Every row gives one point. Each copy is the shape, with its points in the same order, stretched, turned, moved and blurred by noise. Say if it was mirrored as well.
In the rows, zero is written as 128.

Shape (8 x 3)
[[124,158,125],
[146,147,95],
[119,123,114],
[127,59,131],
[108,115,184],
[36,96,112],
[146,128,155],
[178,177,123]]
Copy 1 (8 x 3)
[[144,158,104],
[177,129,115],
[139,110,112],
[109,47,145],
[72,146,124],
[83,67,73],
[122,146,135],
[181,186,128]]
Copy 1 is: only turned
Copy 2 (8 x 3)
[[127,144,120],
[147,117,84],
[151,112,121],
[168,74,149],
[127,113,169],
[207,129,162],
[118,102,130],
[106,131,90]]
Copy 2 is: mirrored
Copy 3 (8 x 3)
[[101,148,101],
[108,130,85],
[105,137,129],
[171,110,195],
[163,169,176],
[87,138,197],
[153,157,127],
[124,152,52]]
Copy 3 is: only turned
Copy 4 (8 x 3)
[[116,128,159],
[136,153,146],
[136,107,120],
[145,68,39],
[93,71,107],
[172,19,100],
[98,121,118],
[96,188,175]]
Copy 4 is: mirrored

Shape (8 x 3)
[[142,117,96],
[175,116,138],
[148,165,122],
[159,167,95],
[90,103,91],
[94,109,121],
[176,113,185],
[156,180,194]]
Copy 1 (8 x 3)
[[121,131,112],
[134,99,110],
[98,92,119],
[85,102,105],
[129,166,143],
[135,149,152],
[159,79,124],
[113,47,143]]
Copy 1 is: mirrored
Copy 2 (8 x 3)
[[132,130,83],
[176,88,107],
[108,102,98],
[101,112,67],
[110,173,104],
[124,152,122],
[202,64,146],
[138,54,159]]
Copy 2 is: mirrored
Copy 3 (8 x 3)
[[106,129,130],
[134,147,99],
[129,91,101],
[104,97,95],
[119,120,170],
[141,117,162],
[177,148,93],
[188,92,79]]
Copy 3 is: mirrored
Copy 4 (8 x 3)
[[112,96,121],
[98,84,185],
[165,92,154],
[169,76,130],
[108,140,90],
[112,146,127],
[88,102,242],
[176,109,246]]
Copy 4 is: only turned

Shape (9 x 4)
[[146,152,81,132],
[109,165,129,108],
[148,129,153,104],
[113,132,76,145],
[165,139,135,144],
[161,133,109,145],
[72,138,152,135],
[166,132,139,113],
[158,134,147,26]]
Copy 1 (9 x 4)
[[121,69,120,129],
[145,96,158,93],
[136,127,113,78],
[94,96,133,154],
[143,114,96,113],
[124,101,96,128],
[125,155,170,122],
[136,113,98,84],
[132,91,118,7]]
Copy 1 is: mirrored
Copy 2 (9 x 4)
[[132,173,167,126],
[129,171,127,102],
[157,137,126,116],
[107,167,166,146],
[144,127,164,112],
[139,139,173,129],
[97,135,123,117],
[162,138,142,118],
[203,188,84,113]]
Copy 2 is: only turned
Copy 3 (9 x 4)
[[102,146,119,79],
[120,152,85,148],
[158,152,138,163],
[118,126,98,84],
[107,124,167,135],
[111,130,158,105],
[128,121,53,170],
[137,139,154,147],
[201,207,132,157]]
Copy 3 is: mirrored

Shape (9 x 6)
[[66,95,179,150,67,140],
[143,146,140,40,101,148],
[138,125,126,134,140,88],
[168,110,118,73,177,123],
[157,143,78,91,148,114],
[166,114,128,167,106,134],
[174,198,109,167,159,152],
[92,106,131,162,70,154],
[86,110,144,130,94,177]]
Copy 1 (9 x 6)
[[80,91,126,157,197,167],
[139,88,42,99,141,145],
[129,181,140,122,121,111],
[168,171,92,119,128,76],
[183,182,93,98,106,127],
[149,135,166,106,143,146],
[147,125,164,124,32,132],
[128,107,136,134,183,196],
[125,92,101,151,176,174]]
Copy 1 is: mirrored
Copy 2 (9 x 6)
[[89,116,222,126,90,127],
[88,95,198,132,218,151],
[128,144,126,104,112,119],
[129,97,118,114,166,120],
[148,135,116,118,155,151],
[104,140,108,136,92,142],
[145,187,87,221,136,103],
[113,134,180,137,84,155],
[115,112,196,158,117,134]]
Copy 2 is: mirrored
Copy 3 (9 x 6)
[[140,62,120,76,116,45],
[159,18,136,112,136,179],
[135,163,102,146,106,127],
[127,109,152,159,87,190],
[98,138,98,145,123,179],
[128,167,136,90,125,105],
[122,184,141,173,194,155],
[100,102,122,64,132,60],
[101,57,145,87,130,86]]
Copy 3 is: only turned
Copy 4 (9 x 6)
[[95,111,173,238,104,132],
[145,107,155,143,108,75],
[147,141,122,123,135,169],
[159,86,138,74,141,146],
[133,137,124,78,116,140],
[99,127,83,156,130,157],
[152,157,67,121,75,157],
[73,122,138,199,88,135],
[91,96,164,191,82,122]]
Copy 4 is: only turned

Shape (12 x 6)
[[92,125,155,136,97,135],
[166,176,111,135,179,136],
[163,151,128,92,154,62],
[102,90,120,137,100,138],
[152,107,143,152,134,67],
[58,108,117,148,112,195],
[144,170,101,104,154,71],
[184,179,142,136,180,113],
[107,82,107,133,102,123],
[194,153,117,99,163,134],
[59,92,119,160,145,102],
[138,104,140,35,165,158]]
Copy 1 (12 x 6)
[[155,119,125,100,145,156],
[145,104,94,180,59,115],
[139,185,91,133,48,81],
[113,107,144,118,145,137],
[92,147,83,81,96,76],
[158,47,166,134,164,167],
[142,157,112,137,25,109],
[148,129,64,159,59,97],
[99,115,146,113,138,124],
[134,146,95,204,73,107],
[129,75,134,59,111,78],
[185,155,131,207,132,64]]
Copy 1 is: only turned
Copy 2 (12 x 6)
[[148,103,92,137,105,122],
[148,88,154,90,75,177],
[127,169,107,106,70,150],
[120,120,111,158,123,114],
[102,141,99,153,107,168],
[141,65,121,135,133,100],
[139,144,127,90,94,167],
[144,101,140,94,57,185],
[114,136,114,163,129,111],
[148,135,152,108,44,142],
[87,98,95,135,152,135],
[127,176,121,115,18,53]]
Copy 2 is: only turned

Shape (14 x 8)
[[180,165,149,122,153,161,188,156],
[122,76,88,138,133,94,135,117],
[161,154,116,84,180,153,123,147],
[159,111,92,151,144,103,110,85],
[103,101,173,148,126,91,105,110],
[155,159,131,145,97,156,182,75],
[123,123,167,142,168,156,130,81],
[100,139,116,145,130,94,196,113],
[178,91,142,129,143,158,125,116],
[116,93,118,167,137,143,163,139],
[104,142,105,113,98,143,176,90],
[128,143,148,136,90,106,108,166],
[165,106,126,90,124,152,159,164],
[186,98,143,85,141,117,128,157]]
Copy 1 (14 x 8)
[[174,207,175,130,190,105,143,87],
[142,106,93,130,65,54,74,100],
[227,139,159,139,113,140,172,98],
[175,110,74,163,88,48,140,127],
[90,144,79,83,85,113,158,125],
[116,121,129,175,215,76,141,106],
[128,112,118,96,137,61,191,147],
[147,128,140,75,164,89,50,104],
[129,148,118,174,99,53,185,85],
[108,141,135,123,103,37,77,131],
[122,72,147,135,180,117,92,106],
[101,188,111,147,113,180,133,118],
[144,160,164,163,115,121,129,44],
[172,177,125,146,86,123,163,32]]
Copy 1 is: mirrored
Copy 2 (14 x 8)
[[147,142,50,151,172,77,99,159],
[98,93,113,79,88,150,177,110],
[130,82,101,122,154,107,45,122],
[149,145,115,36,118,144,147,122],
[84,159,163,111,157,178,174,144],
[186,222,100,120,132,74,165,118],
[85,198,135,97,159,115,109,125],
[105,112,114,115,137,61,203,125],
[131,175,78,105,130,164,102,126],
[80,146,93,112,81,112,153,154],
[139,154,135,144,114,67,159,84],
[151,122,156,154,143,165,152,182],
[134,106,69,171,118,134,104,119],
[138,104,73,140,155,182,105,123]]
Copy 2 is: mirrored
Copy 3 (14 x 8)
[[59,84,187,155,84,82,150,92],
[162,155,106,63,108,160,131,147],
[118,39,122,86,121,67,162,113],
[96,129,91,74,128,154,108,176],
[155,155,115,160,211,177,155,157],
[20,173,173,152,97,113,146,185],
[75,108,158,155,167,137,185,187],
[132,185,201,111,126,120,121,151],
[63,109,100,116,112,140,169,146],
[117,138,165,134,96,169,128,154],
[106,181,169,118,102,101,154,195],
[164,129,116,172,165,137,108,106],
[109,105,129,110,56,95,177,93],
[123,96,84,88,108,101,176,64]]
Copy 3 is: only turned
Copy 4 (14 x 8)
[[172,95,133,130,204,106,112,85],
[98,153,129,184,112,190,118,155],
[136,195,114,92,167,120,78,101],
[84,163,180,145,136,161,147,156],
[61,84,102,132,106,156,117,175],
[162,71,222,129,135,124,193,80],
[62,84,153,115,119,138,132,88],
[159,105,145,164,135,210,158,107],
[83,111,147,152,139,95,100,141],
[91,106,97,198,125,150,146,112],
[171,111,185,141,93,153,162,94],
[130,111,56,126,150,118,122,180],
[153,137,114,156,148,108,77,133],
[121,147,120,145,162,116,39,168]]
Copy 4 is: mirrored
